Rows are points. The points of each table are mixes of a few directions, plus a little noise. Count the directions of each table, and those that both share. Where both have some left over, give the other angles between the two spaces (their principal angles), to ten degrees, smallest first.

First, 5 rows:
[[ 5.4 -1.9  0.9]
 [-5.1  1.8 -0.8]
 [10.5 -3.7  1.7]
 [-7.1  2.5 -1.1]
 [-3.7  1.3 -0.6]]
Second (4 x 3):
[[-4.8  0.8 -0.6]
 [ 1.7 -3.0  0.8]
 [-6.3  5.7 -1.7]
 [ 9.3 -3.4  1.5]]
Directions: first 1, second 2, shared 1

First:
[[  0.5  -1.5   2.8  -2.0  -1.6  -0.8]
 [ -2.2   3.4  -1.1   4.6  -0.9  -0.5]
 [  3.4  -5.7   2.5  -7.6   1.1   0.3]
 [ -3.4  -2.3   2.2   2.0  -0.3  -5.7]
 [  3.3   6.3 -14.9   4.9   6.4  -4.0]
 [ -0.1  -2.9   5.7  -2.4  -3.7  -5.1]
 [  1.3   2.4   3.0  -1.7  -2.8  10.0]
 [ -2.9   0.3  -0.1   2.3   1.7   5.8]]
Second, 8 rows:
[[  0.5  -1.1   1.8  -0.1  -1.9   0.8]
 [ -3.0   5.6  -2.4  -2.4   5.1  -7.3]
 [  3.4  -6.2   2.4   2.8  -5.4   8.1]
 [ -0.6   1.8  -4.3   0.8   4.0  -0.6]
 [ -0.9   1.0   3.9  -2.3  -2.1  -3.3]
 [  2.9  -4.6  -2.7   4.0  -1.0   8.2]
 [  2.4  -4.3   1.0   2.2  -3.4   6.0]
 [ -4.6   7.8   0.4  -5.0   4.5 -12.0]]
Directions: first 4, second 2, shared 1; angles 50

First, 9 rows:
[[  0.2  -3.0   6.2  -0.1  -6.9  -9.8  11.4   1.4]
 [  0.0  -0.7   1.5   0.0  -1.5  -2.3   2.6   0.4]
 [ -0.1   1.2  -2.5   0.0   2.6   3.7  -4.4  -0.5]
 [  0.1  -2.1   4.2  -0.2  -4.6  -6.4   7.5   0.9]
 [ -0.2   3.2  -6.6   0.1   7.2  10.3 -11.9  -1.5]
 [ -0.1   1.2  -2.4   0.0   2.7   3.8  -4.4  -0.6]
 [ -0.1   2.0  -4.2   0.0   4.6   6.4  -7.5  -1.0]
 [  0.2  -2.3   4.7  -0.1  -5.3  -7.4   8.7   1.1]
 [  0.0   0.5  -1.0   0.0   1.2   1.7  -1.9  -0.3]]
Second, 7 rows:
[[ -1.5   1.7   1.5  -2.0   3.1   0.8  -4.0  -1.7]
 [  1.2   6.2  -1.6   3.7  -1.4  -3.2   1.6   1.5]
 [  1.6   4.1   1.2   7.3   2.8  -3.0  -4.0  -0.1]
 [  2.3   0.8  -5.5   1.1   3.9  -1.5  -5.0   7.3]
 [ -7.7  -3.5   3.3  -6.2  -4.6   4.2   7.7  -5.4]
 [  8.6   1.5  -2.0  -0.9   1.1  -1.8  -4.1   2.1]
 [ -4.4 -10.9   3.1  -3.0  -4.9   4.6   7.9  -3.8]]
Directions: first 1, second 5, shared 0; angles 40

First:
[[ -1.1   5.7   2.7   2.9  -4.3   4.2   2.3  -1.5  -3.0   5.7   7.9]
 [  4.3   3.1  -1.8   2.2  -1.8  -2.3  -2.6   2.3  -3.0  -1.6   0.4]
 [ -0.4  -1.3  -1.7   0.9   0.2   0.8  -0.4   0.6   1.8  -0.3  -1.5]
 [-11.9   0.7  -3.5   6.6  -3.5  11.4   6.8  -3.4   3.9   5.8   1.4]
 [ -1.8   0.0   0.5  -2.1   2.1  -4.2   1.3  -1.9  -3.7  -4.6  -5.1]
 [  3.0  -1.6   0.3  -0.7   2.4  -8.4  -4.2  -2.9  -5.9  -7.9 -10.2]
 [  1.5  -3.5  -3.9   8.4  -4.1   8.7  -5.0   0.5   7.8   6.5   2.0]
 [  0.9   1.9  -0.1 -11.0   5.4  -6.5   5.6   8.0   0.0  -4.9   3.0]
 [  4.4  -4.6   3.8  -3.9   2.8  -3.2  -4.2  -1.1   1.8  -0.5  -1.3]
 [  1.1  -0.3   3.8  -3.2   0.8  -0.4   0.3  -0.6   0.3   1.9   3.3]]
Second (11 x 11):
[[  3.3  -0.5   1.2  -1.3  -0.8   3.5   4.2   2.8  -3.1  -1.2   0.6]
 [  1.3  -4.1  -2.7  -3.9  -4.2   2.9   3.6   0.3  -6.3  -1.4   3.2]
 [  5.6   7.0   7.5   4.0   5.5   2.3   3.8   5.8   4.9  -0.4  -4.3]
 [  3.5   3.5   4.3   1.8   2.8   1.9   2.7   3.6   2.0  -0.4  -2.2]
 [ -3.8   7.4  -1.4   2.1  -0.7 -10.8  -4.7  -6.6  12.8   0.7   0.4]
 [ -1.1  -5.1  -2.0  -1.7  -0.8   3.0  -0.4   0.3  -5.9   0.1   0.9]
 [  4.1   2.0   3.8   0.7   1.7   3.4   3.9   4.1  -0.5  -0.9  -1.3]
 [ -5.4  -1.4  -6.6  -2.4  -5.3  -7.2  -4.0  -7.5   2.5   0.2   4.0]
 [ -1.6  -3.0  -3.3  -2.4  -3.1  -0.3  -0.3  -2.1  -2.9  -0.2   2.4]
 [  2.3  -3.6  -2.6  -4.3  -4.9   3.1   4.8   0.6  -6.4  -1.9   3.8]
 [ -8.4  -2.4   1.6   7.2  10.0  -2.0 -13.7  -1.0   2.9   5.3  -7.5]]
Directions: first 5, second 3, shared 0; angles 50, 80, 90

First:
[[  0.8   1.1   1.7   5.5   4.5   0.1   0.8   1.5  -2.7  -2.0  -0.4  -0.2
    1.5  -3.5]
 [  1.0  -2.7   4.8  -5.2   0.9  -4.6   0.0   1.4  -0.2   2.3   8.0   0.2
   -5.3  -3.4]
 [  3.4   6.6   9.3   0.4  -3.3   8.8  -1.7  -2.8  -1.2   3.3   2.8   5.7
   -5.6  -0.8]
 [ -1.6  -6.6  -3.4  -4.3   4.6 -10.0   3.5   3.8   8.0   0.9  12.5  -3.6
   -4.9   1.4]
 [ -2.4   2.0  -3.2   9.8   4.4   0.1   0.8   1.8  -0.8  -4.2  -5.7  -3.0
    8.4   3.1]
 [ -0.2  -3.5   1.7  -5.5  -0.7  -5.0  -0.8   0.8  -2.1   1.1   2.3  -0.9
   -1.3  -2.6]
 [  0.5   0.2  -9.5  -0.3  -4.6   6.6  -0.2  -3.9  -0.5  -1.7 -12.1   1.6
    2.9   0.1]
 [ -1.6   2.8  -1.3  -0.3  -5.9   4.2  -2.4  -2.5  -0.6   0.2  -7.4   0.3
    4.3   5.8]]
Second:
[[ -2.1  -0.3   6.6  -4.2  -4.9  -3.0  -3.9  -0.1  -6.2   1.2  -3.2  -1.9
    4.6   2.5]
 [  0.1   1.2   3.4  -4.7  -2.2  -3.3  -3.9   0.4  -2.9   1.9   1.0   2.4
   -1.3  -3.0]
 [ -0.6   2.9   2.4   4.3   0.2   2.8  -0.2  -0.1  -0.7  -0.7  -1.7  -0.4
    2.9   2.9]
 [  2.3  -2.6   4.3  -8.1  -2.9   1.8   2.7  -1.7   6.6   5.1  12.3   1.2
  -11.1   2.2]
 [ -3.1   4.0   6.9   2.0  -3.3  -1.9  -6.0   0.6  -9.4  -1.1  -8.8  -1.3
   10.2   2.5]
 [  1.0   2.5   1.2   2.7   1.0   3.5   1.2  -0.4   3.0   0.6   3.1   1.6
   -2.7   1.4]
 [  1.8  -5.1  -5.4   0.1   2.5   4.0   7.6  -1.2   9.0   0.2   6.8  -2.2
   -6.6   2.8]
 [  0.1  -7.0 -11.7  -0.5   3.9  -3.1   4.2   0.8   2.3  -3.0  -2.5  -2.7
    0.1  -4.0]
 [  0.4   4.2  -7.8   8.3   6.0  -0.9  -1.6   2.0  -1.8  -4.2  -7.0   3.2
    4.1  -7.2]]
Directions: first 5, second 4, shared 3; angles 50

First, 11 rows:
[[-7.5  2.5 -1.6  1.3 -6.4 -2.0 -7.0  9.5 -6.1 -4.3 15.6  6.3 -7.7  5.4
  -3.2 -1.1 -1.0  7.9]
 [ 2.8 -4.2  2.0 -1.1  4.8  3.6  2.3 -6.3  4.6  3.3 -8.8 -5.8  0.5 -0.6
   0.1 -0.4 -3.2 -6.9]
 [ 3.6  7.1 -2.9  1.1 -3.1 -6.3  4.2  2.5 -2.8 -2.3  0.1  5.7  9.7 -6.0
   4.2  2.7  9.6  6.2]
 [ 6.2  3.5 -1.1  0.1  1.2 -3.3  6.4 -3.1  1.2  0.6 -7.8  0.7 10.4 -6.8
   4.5  2.4  7.0  0.2]
 [ 0.7  3.9 -1.6  0.7 -2.4 -3.4  1.0  2.6 -2.3 -1.8  2.3  3.7  3.7 -2.2
   1.6  1.2  4.6  4.2]
 [ 1.9 -3.5  1.7 -0.9  3.8  3.1  1.5 -4.9  3.6  2.6 -6.7 -4.7 -0.1 -0.2
  -0.1 -0.5 -2.9 -5.5]
 [-6.8 -1.8  0.3  0.3 -2.8  1.7 -6.8  5.2 -2.8 -1.8 10.5  1.5 -9.9  6.6
  -4.2 -2.1 -5.4  2.3]
 [-1.3  0.3 -0.2  0.2 -1.0 -0.2 -1.3  1.5 -1.0 -0.7  2.6  1.0 -1.5  1.0
  -0.6 -0.2 -0.3  1.2]
 [-2.9 -7.3  3.0 -1.2  3.7  6.5 -3.5 -3.4  3.4  2.7 -1.6 -6.2 -8.9  5.5
  -3.9 -2.6 -9.4 -6.9]
 [ 4.6 -0.4  0.5 -0.5  3.1  0.2  4.4 -4.8  3.0  2.0 -8.5 -2.7  5.6 -3.8
   2.3  1.0  1.9 -3.5]
 [-1.3 -0.1  0.0  0.1 -0.7  0.2 -1.3  1.2 -0.7 -0.4  2.2  0.5 -1.7  1.2
  -0.7 -0.3 -0.8  0.7]]
Second, 11 rows:
[[  9.2   0.2  -1.8   3.7  -4.5  -3.4  -2.0   1.3  -6.0  -1.3  -2.9   2.2
   -2.9   0.5   0.6   3.6   0.1   3.0]
 [ -6.3  -5.2   0.1  -4.0   0.2   2.1  -2.3   2.5   8.6  -0.6   1.1  -2.1
    3.4  -0.2   2.1  -2.4  -1.1  -0.3]
 [ -6.7   1.2   3.4  -0.3   3.7  -4.5   3.3  -8.7  -3.4  -4.4  -2.3  -7.3
   -0.3   1.5   2.4  -3.6   0.6   5.7]
 [  4.3   0.2  -3.3  -0.7  -1.3   3.4   0.8   6.0  -3.5   1.3   1.4  -0.7
    0.1   1.3   0.0   2.7  -4.2  -3.6]
 [  7.9   6.8  -3.8   2.4   2.8   1.8   7.8   1.1 -19.0   0.7   0.0  -3.8
   -4.4   4.2  -0.6   4.3  -6.3  -4.0]
 [ -4.4   7.7   4.9  -1.7  -5.2   2.7   0.9   4.7  14.6   2.2   9.0  -2.4
    9.8  -5.8  -5.2   0.2   2.4   0.7]
 [ -3.4  -4.6   1.3   0.0   1.0  -4.7  -1.9  -5.5  -0.3  -4.3  -4.4  -2.7
   -1.5   1.5   4.0  -2.8   1.1   5.6]
 [ -2.4  -2.8   1.2   0.2   1.0  -0.9  -3.1  -2.7   5.4   0.8  -1.4   5.1
   -0.8  -1.5  -0.5  -1.9   3.9   0.1]
 [  1.2   0.6  -2.0  -0.6   2.0   6.3  -0.3   4.1   3.5   6.2   3.1   8.5
   -0.6  -1.9  -4.2   1.1   0.9  -9.0]
 [  9.6   2.3   1.4   5.5  -7.4  -5.8  -4.8  -0.3   0.5  -0.6  -1.9   6.2
   -1.3  -3.0  -2.0   3.4   5.3   5.7]
 [ -9.1  -6.4  -1.5  -4.4   7.8   3.0   1.5  -2.8  -0.2  -0.3  -1.8  -2.8
   -1.4   3.3   3.5  -4.6  -2.8  -3.8]]
Directions: first 2, second 5, shared 0; angles 50, 80

First:
[[ -5.1   4.2   5.8   1.6   0.6   1.2   0.5   3.1   0.6   1.2   0.5  -1.6
   -3.6   1.8  -1.3  -0.3   2.6  -2.7  -0.5   0.6   1.3  -2.5   5.3   1.8]
 [  2.5  -5.3  -2.6  -1.5  -1.8  -1.2  -0.9  -0.7  -0.7  -1.7   3.9  -0.6
   -0.4  -3.4   0.0   3.0   0.0   0.3   0.3   0.9  -2.9  -1.7   0.6  -0.5]
 [ -3.9   4.3   5.0   1.7   0.9   1.2   0.5   2.1   0.5   1.1  -0.7  -0.7
   -2.4   1.9  -0.8  -1.0   1.6  -1.4   0.0  -0.1   1.7  -1.2   3.6   1.5]
 [  0.7  -2.7  -0.8  -0.5  -0.9  -0.5  -0.7   0.2  -0.3  -0.9   2.6  -0.6
   -1.0  -1.9  -0.1   1.8   0.1  -0.4  -0.1   0.8  -1.8  -1.5   1.1   0.0]
 [ -4.2   1.2   5.6   0.9  -0.5   0.4  -0.1   3.4   0.1   0.2   3.4  -2.3
   -4.3  -0.6  -1.3   1.6   3.1  -2.7  -0.4   1.4  -0.7  -4.1   6.8   2.1]
 [ -3.0   3.1   3.7   1.1   0.4   1.0   0.3   1.8   0.5   1.0  -0.1  -0.9
   -1.9   1.2  -0.6  -0.6   1.3  -1.5  -0.4   0.4   1.1  -1.3   2.9   1.3]
 [ -3.7   1.0   4.8   1.0  -0.6   0.5  -0.2   3.1   0.3   0.4   3.3  -2.5
   -4.2  -0.3  -1.3   1.7   2.7  -2.5  -0.3   1.5  -0.6  -3.8   6.3   1.7]
 [ -3.2   3.9   3.6   1.2   0.7   0.8   0.5   1.8   0.5   1.1  -1.4  -0.4
   -1.2   2.2  -0.7  -1.3   1.4  -1.1  -0.1  -0.1   1.5  -0.5   2.1   0.9]
 [ -0.3   2.6  -0.1   0.6   1.0   0.8   0.5  -0.6   0.3   1.0  -3.2   0.8
    1.4   2.0   0.3  -2.1  -0.8   0.6  -0.1  -0.9   1.8   2.0  -2.2  -0.3]
 [ 20.5 -12.2 -25.5  -6.1  -0.3  -3.6  -1.1 -14.6  -1.8  -3.2  -8.4   9.0
   17.1  -3.4   5.8  -2.7 -12.2  11.3   1.9  -5.1  -1.6  14.4 -26.5  -8.6]]
Second, 10 rows:
[[  3.8  -2.6  -0.9  -2.9  -0.7  -3.2  -4.6   1.5  -0.6   1.6   5.9   5.6
    0.1  -3.6  -2.5  -2.8  -6.3  -6.1   2.9  -0.7  -1.3  -3.1   8.1   5.9]
 [ -1.7  -4.5   0.3   0.6  -2.0   0.6   1.8   0.4  -0.4  -3.0   3.3  -5.6
   -3.3  -2.5   0.9   6.5   5.5   2.4  -1.8   2.8  -3.4  -2.5   0.1  -3.1]
 [ -2.1   1.5   0.5   1.6   0.4   1.7   2.5  -0.8   0.3  -0.9  -3.3  -3.0
    0.0   2.1   1.4   1.5   3.4   3.4  -1.6   0.3   0.7   1.7  -4.5  -3.2]
 [  5.2 -10.3  -1.3  -4.8  -3.7  -5.2  -6.7   3.3  -1.6  -0.4  15.1   4.0
   -3.7  -9.9  -3.7   2.3  -5.4  -8.9   3.4   1.9  -6.4  -8.8  15.4   7.6]
 [  6.0   6.4  -1.2  -3.4   3.2  -3.5  -6.8   0.4   0.2   6.7  -1.7  14.6
    6.1   2.0  -3.4 -14.3 -15.0  -9.0   5.6  -5.7   5.4   2.3   6.0  10.3]
 [  0.0   4.6   0.0   0.5   1.9   0.6   0.2  -0.8   0.5   1.9  -4.8   2.6
    2.6   3.4   0.2  -4.4  -2.3   0.2   0.5  -2.0   3.2   3.1  -2.9   0.5]
 [ -4.0   2.7   0.9   3.0   0.7   3.3   4.8  -1.5   0.6  -1.7  -6.1  -5.9
   -0.1   3.8   2.6   3.0   6.6   6.4  -3.0   0.8   1.3   3.2  -8.4  -6.2]
 [ -3.3   2.8   0.7   2.6   0.8   2.8   4.0  -1.4   0.6  -1.2  -5.7  -4.5
    0.2   3.6   2.2   1.9   5.1   5.3  -2.5   0.4   1.5   3.1  -7.4  -5.1]
 [ -3.7   1.6   0.8   2.7   0.3   2.9   4.4  -1.2   0.5  -2.0  -4.7  -5.9
   -0.7   2.8   2.3   3.7   6.5   5.8  -2.9   1.1   0.5   2.3  -7.2  -5.8]
 [ -0.4  -2.2   0.0   0.0  -0.9   0.0   0.3   0.3  -0.2  -1.1   2.0  -1.9
   -1.4  -1.4   0.1   2.6   1.8   0.4  -0.5   1.1  -1.6  -1.4   0.8  -0.8]]
Directions: first 2, second 2, shared 1; angles 90
